Each row is a point. Each copy is the shape, with its points in the same order, stretched, turned, moved and blurred by noise. Say if it was mirrored as well.
In the rows, 128 means zero.

Shape, 6 rows:
[[144 158]
 [116  71]
 [ 90 107]
 [109  67]
 [174 150]
 [ 64 142]]
Copy 1:
[[151 148]
 [166  71]
 [132  90]
 [164  65]
 [177 156]
 [ 98 105]]
Copy 1 is: only turned
Copy 2:
[[135  67]
 [147 146]
 [108 134]
 [146 155]
 [171  58]
 [ 58 121]]
Copy 2 is: mirrored
Copy 3 (6 x 2):
[[166 130]
 [ 60 123]
 [ 88  88]
 [ 57 116]
 [170 164]
 [114  51]]
Copy 3 is: mirrored

Shape (7 x 2):
[[ 90 124]
 [ 99  92]
 [211 205]
 [143 134]
 [111 126]
 [ 95 118]
 [ 89 145]]
Copy 1 (7 x 2):
[[ 99 163]
 [ 72 155]
 [237  61]
 [139 118]
 [113 145]
 [ 98 161]
 [127 167]]
Copy 1 is: only turned
Copy 2 (7 x 2):
[[128 168]
 [153 168]
 [ 71  41]
 [115 119]
 [125 147]
 [123 170]
 [111 177]]
Copy 2 is: mirrored

Shape:
[[125 107 139]
 [ 85 135 172]
 [ 80 188 122]
 [186 103 105]
 [140 179 104]
 [ 46 111 115]]
Copy 1, 6 rows:
[[147 115 111]
 [ 94 103 142]
 [ 66 171 137]
 [209 151 101]
 [134 195 137]
 [ 68 112  67]]
Copy 1 is: only turned
Copy 2 (6 x 3):
[[138 151 114]
 [ 95 200 120]
 [ 31 158 136]
 [167  89 141]
 [ 76 114 161]
 [ 74 176  47]]
Copy 2 is: mirrored
Copy 3:
[[118 136 117]
 [ 82 139 154]
 [100 197 167]
 [177 138  95]
 [155 189 150]
 [ 58 176 108]]
Copy 3 is: only turned
Copy 4:
[[ 96 136 110]
 [ 85 162 154]
 [113 127 193]
 [129 100  49]
 [157 113 137]
 [ 56 115 176]]
Copy 4 is: mirrored

Shape, 8 rows:
[[129 128 138 203]
 [154 113 249 114]
 [ 96 147 135 114]
 [111 170 137 114]
 [104 131 128 101]
 [116 136 158 105]
 [ 87 116 141 116]
 [160 111 124 108]]
Copy 1 (8 x 4):
[[176  84 140 102]
 [146  76 193 212]
 [120 148 149 116]
 [142 168 148 134]
 [ 94 152 146 133]
 [113 139 161 151]
 [105 132 164 114]
 [ 96 118 103 153]]
Copy 1 is: mirrored
Copy 2, 8 rows:
[[121  81 140 214]
 [ 49  72 231 134]
 [123 159 143 148]
 [146 163 158 140]
 [112 154 129 128]
 [102 141 164 129]
 [ 87 156 138 157]
 [115 103 121 105]]
Copy 2 is: only turned

Shape, 11 rows:
[[110 148 199 118 148 128]
 [101 106  69 137 205 150]
 [130  39 143 113 170 119]
 [136 102 105 189  96 133]
 [110 108 115 123 114 117]
 [160 131 196  92  64 177]
 [ 75 152  96 142 180 135]
 [129 120  80  78 172  75]
 [187 152  61 109  78 171]
 [177 167 140 168  65 111]
 [165  98 156 144 146  90]]
Copy 1 (11 x 6):
[[108 142 167  89 148 117]
 [119 183  63 200 144 155]
 [114  96 107 184 178 156]
 [143 122 147 235 103  83]
 [ 99 114 119 171 103 103]
 [136  81 212  97  59 150]
 [ 94 195  92 165 131 112]
 [110 127  24 133 129 105]
 [175 113 103 170  11 126]
 [173 109 157 150  76  44]
 [157 106 113 155 168  91]]
Copy 1 is: only turned
Copy 2, 11 rows:
[[128 113 163  87 182 146]
 [180 144  62 149 181 145]
 [216  95 139 141 175 112]
 [131 126 129 191 118 119]
 [151 115 107 127 130 118]
 [142  97 205 108 103 197]
 [130 136  66 126 187 141]
 [193 154  68  97 141  89]
 [159 172 115 153  51 184]
 [ 90 167 168 151  90 125]
 [166 144 161 138 153  87]]
Copy 2 is: only turned
Copy 3, 11 rows:
[[120 141 155 122 151  48]
 [ 36 137 115 178 158 192]
 [ 73 110  42 163 137  95]
 [139 149 119 197 103 129]
 [ 92 137 117 146  94 119]
 [179 193 114  73 117  60]
 [ 43 146 176 164 142 154]
 [ 45  51 114 112  92 154]
 [136 158 121  74  86 211]
 [196 127 169 123  72 121]
 [144  81 102 160 126  96]]
Copy 3 is: mirrored

Shape, 11 rows:
[[ 89 140 153 150 190 232 182 155]
 [153 157 118 164 159  67  91  99]
 [ 47 140 173 111 156 160 151 139]
 [ 94 177 164 160 145 187 158  84]
 [ 68 140 154 162 141 166 180 114]
 [140 132 138 115  70  87  73 147]
 [101 127 222 160 159 153 158 137]
 [159 115 119 125 142 111  69  44]
 [125  99 123 165  75 110  66 103]
 [130  84 126 113 101  85 154 145]
 [138 131 151 111  78 135 139 125]]
Copy 1, 11 rows:
[[154 150  95 184 127 126 228 164]
 [112  63 140 107 124  77  92 125]
 [122 195 143 150 166 139 174 130]
 [143 112 155 186 164 115 192 124]
 [143 149 145 147 144 103 211  99]
 [120 114 158  57 110 179  99 110]
 [131 171 193 136 136 100 198 185]
 [120  37 133  83 212 108  78 128]
 [ 77  70 150  54 151 153 139  93]
 [151 152 148  62 129 124 137  99]
 [170 123 171  98 142 176 150 109]]
Copy 1 is: only turned
Copy 2, 11 rows:
[[192 123 199  94 224 107  42 164]
 [128  61  69 157 132 144 153 128]
 [140  88 179  55 182 116 112 124]
 [175  52 212 146 165 116  97 129]
 [158  81 202 114 195 132 131 146]
 [ 50 117  73 134  95 100 150 131]
 [168  72 173  88 176  46 131 167]
 [125  41  97 170  52 162 109 160]
 [ 60  63  96 172 105 143 147 178]
 [106 169 109 116 119 135 188 155]
 [104 138 152 144 102 104 143 147]]
Copy 2 is: only turned
Copy 3:
[[ 72 247 152  87 178 174 174 112]
 [125 109  50 157 131  81 148 178]
 [ 71 192 171  90 102 124 115  85]
 [ 53 217 109 149 150 150 166  92]
 [ 62 214 162 156 153 131 136 108]
 [175  84 107 154  67 137  84 133]
 [ 96 229 115 130 154 132  93  77]
 [ 86  69  32 150 149 124 117 141]
 [124 105  85 207  98 154  79 157]
 [150  89 163 155 136  90  97 130]
 [139 120 135 152 121 137 113  86]]
Copy 3 is: only turned

Shape, 12 rows:
[[ 97 124 139 139 137 125 141  98]
 [120 166 125  79  46 175 106 107]
 [143 196  86  60 109 175 107 110]
 [153 127 119 151 130 111 136 161]
 [ 96 119 154 147 140 157 126 132]
 [158 150 138  66  87 173  98  95]
 [143 159 149  89  97 182 102  90]
 [116  94 140 105 123 139 101 174]
 [120  92 108 135 120 159 123 111]
 [108 104 136 118 140 111 149 113]
 [103 106 136 137 144 123 153 135]
 [124 119 116 134 129 101  73 152]]
Copy 1:
[[106  88 127 108 110  92 160 123]
 [ 84 107 114  70 138  70  59  88]
 [139 141  83  90 107  68  73  50]
 [138 105 111 120 108 187 140 128]
 [ 90 124 133  95 110 134 165 115]
 [ 96 134 121 132 117  73  50  83]
 [ 82 134 114 119 101  76  74  88]
 [119 141 149 110 162 163 130 121]
 [ 82 104 118 117 137 123 141  81]
 [129  84 147 116 120 107 153 124]
 [126  91 145  99 115 136 167 118]
 [120 140  95 134 165 148 143 149]]
Copy 1 is: only turned
Copy 2 (12 x 8):
[[146 103 122 150 113 151 114 133]
 [201 149 122 174 154 120 209  46]
 [141 213 109 156 195 132 206  83]
 [158 160  95 103 107  68 101 138]
 [170 118 112 126 104 158 126 109]
 [172 150 143 136 198 124 202  51]
 [180 150 137 146 196 141 182  59]
 [158 140 123  82  82 127 169  88]
 [143 119  96 128 120 124 128  57]
 [132  92 119 124 107 133 128 136]
 [147 107 102 121  93 134 119 137]
 [133 179 156 103  82 102 123 109]]
Copy 2 is: only turned
Copy 3, 12 rows:
[[120  99 126 116 125 144 122 121]
 [132 169 199 114 105 194  88 108]
 [184 146 165 121 126 233 125  93]
 [126 122 114 170 115 140 169 151]
 [141 115 172 135 148 121 146 139]
 [179 141 189 144 106 179  92  69]
 [163 129 202 142 131 176  94  74]
 [179 153 148 139  95 108 154 140]
 [161 105 155 135 103 144  93 152]
 [134  99 111 118  89 135 132 118]
 [126 101 127 127 104 124 146 146]
 [165 166  98 142 118 136 133 140]]
Copy 3 is: only turned
Copy 4, 12 rows:
[[ 98 146 116 148 144 164 139  93]
 [ 74 123 141 137  54  32 169 108]
 [126 126 114 175 120   7 203 130]
 [157 128 149 124 158 145 111 163]
 [131 154 134 103 117 151 111  95]
 [100  92 113 116  82  37 195 128]
 [104 107 114 115  73  72 182  99]
 [131 152 135  57 128  99 105 136]
 [116 119  93 122 131 126 117 133]
 [103 143 120 136 155 159 141 125]
 [121 173 124 124 152 166 119 127]
 [128 101 151  97 183 116 106 112]]
Copy 4 is: only turned

Shape, 14 rows:
[[128 114 151 168  79 151 139  67  84]
 [121 132 197  76 111  70 128 113  77]
 [ 74 114 128  91  84 191 192  79  94]
 [130 163 152 162 185 195 166 180 156]
 [132 127  90 167 128 118  85 150 138]
 [113 166 146 141 105 113 189 156 174]
 [ 87 135 113 105 129 153 103 152  79]
 [ 85 130 134 159 158 116 202 117 154]
 [119 141 179  54 149  88  84  57 124]
 [ 86 177 117  70 129 195 138 108  75]
 [ 69 116 124  66 125 102 129 151 131]
 [147  92 119 120  66  98  86 183 155]
 [145  64  92 160  67 141 110 106 132]
 [117 140 113  65 166  71 214 115 157]]
Copy 1, 14 rows:
[[196 155  74 164 109 101 120  76  84]
 [103 192 113  62 111 107  82  59  90]
 [194 168 142 129  71 157 179  69  80]
 [ 96 162 100 197 103 211 135 189 178]
 [139 121 135 159 145  90  84 184 121]
 [ 97 201 121 131  84 125 165 174 129]
 [144 124 162 127  93 141  78 134  92]
 [ 99 189 126 163 143 141 178 137 106]
 [121 217 159  78 157  90  68  37 134]
 [178 191 166 123  71 176  94 108  98]
 [101 142 191  83 108 112 126 122 106]
 [130  84 124  87 104  69 107 166 137]
 [208  84 103 140 139  72 141 127 108]
 [ 89 231 153  53 173 133 176 127 110]]
Copy 1 is: mirrored
Copy 2:
[[100 136 150 183  81  86 100 112 101]
 [ 48 151 136  90  72  70 128 194 129]
 [ 36 140 147 165  63 185 157 101 106]
 [143 193 192 117 181 188 153 127 158]
 [179 166  93  86 148 114 131  95 119]
 [103 175 112 151 150 143 160 153 208]
 [104 192 128  73 104 157 144 108  91]
 [ 72 143 127 132 168 129 180 119 180]
 [ 46 118 116  72 111 113  51 155 142]
 [ 58 195 141 127 112 217 121 129  82]
 [ 72 161  75  58 109 166 171 128 155]
 [191 156  81  72  76 116 140 131 161]
 [160 103 115 130  61 108 131  74 123]
 [ 48 109  87 100 170 151 184 169 156]]
Copy 2 is: mirrored
Copy 3, 14 rows:
[[145 117  92 140 135 179  82  81 146]
 [156 122 164 116 169  85  70  76  61]
 [186 154  50  68 186 167 118 126 119]
 [137 188 224 127 163 156 179 189 168]
 [ 65 115 139 158 100 111 151 156 137]
 [169  99 186  84 123  98 150 156 156]
 [108 178 105 148 164 100 134 154 109]
 [158 104 166  86 165 126 191 109 157]
 [ 78 165 156  57 173  96  85  52  56]
 [151 239  86  92 169 124 131 133 106]
 [112 126 124  84 177  63 146 156  80]
 [ 81  65 141 138 104  99  98 208  90]
 [ 91  66  71 133 107 177 108 157 119]
 [181 108 165  27 147  98 199 107  63]]
Copy 3 is: mirrored
